Rows are points. The ring and each string are closed loops that go straight from each point to the next, and from the last back to the first. Before rounding, they use only three directions, however many columns there are. Count how often each string passes through the ring. Passing back the other way cancels.

Ring (10 x 4):
[[ 28.0  15.1  11.2   1.5]
 [ 17.8  24.0   9.1   4.6]
 [  4.5  25.3   7.0   4.3]
 [-10.6  15.2   5.4  -0.7]
 [-16.0  -0.4   4.2  -7.0]
 [-14.0 -11.5   3.2 -11.0]
 [ -2.0 -24.2   2.6 -14.7]
 [ 15.8 -25.3   5.3 -14.1]
 [ 26.4 -18.0   8.6 -11.0]
 [ 32.6  -1.7  11.7  -4.8]]
String (23 x 4):
[[25.1 29.5 -1.1  9.8]
 [20.9 18.4 -4.8  5.9]
 [16.0  7.1 10.4 -2.5]
 [15.7  5.8  7.6 -2.4]
 [20.0  9.4 -0.4  1.2]
 [12.6  1.7  7.6 -4.3]
 [25.4 11.8 -6.5  4.1]
 [26.1 11.1 -4.2  3.3]
 [13.6  1.7  8.5 -4.4]
 [24.6  4.9 24.0 -5.8]
 [42.7 19.3 21.6  2.1]
 [40.9 25.0 10.6  6.8]
 [31.2 19.4 21.3  1.2]
 [22.9 14.6 24.0 -2.1]
 [30.7 32.4 19.6  6.6]
 [27.7 38.0 -1.9 13.6]
 [15.0 15.9 -4.0  4.1]
 [10.3  4.8 11.5 -4.2]
 [13.4 16.4 21.1 -1.6]
 [17.1 29.3 18.0  4.5]
 [19.4 34.2  2.1 10.4]
 [22.5 37.2  8.7 10.3]
 [24.4 33.5 18.4  6.7]]
Times through: 2
String (15 x 4):
[[ -2.4  26.1  19.1   1.2]
 [-10.9  38.7   7.3   8.1]
 [ -7.4  30.8  -5.7   8.4]
 [  2.9  13.1  -5.0   2.2]
 [  3.0   8.3   8.8  -2.9]
 [  0.6  14.0  16.0  -2.6]
 [ -0.9  32.6  17.5   4.2]
 [  5.7  23.9  18.7   1.2]
 [  9.3  14.6  16.3  -1.6]
 [ 11.1  10.8  -2.9   1.5]
 [ 16.1  27.9  -5.6   9.4]
 [ 19.2  43.0  -2.5  14.9]
 [ 13.9  35.6  12.2   8.1]
 [  7.9  22.6  19.1   0.8]
 [  4.1  15.8  22.0  -2.9]]
Times through: 0
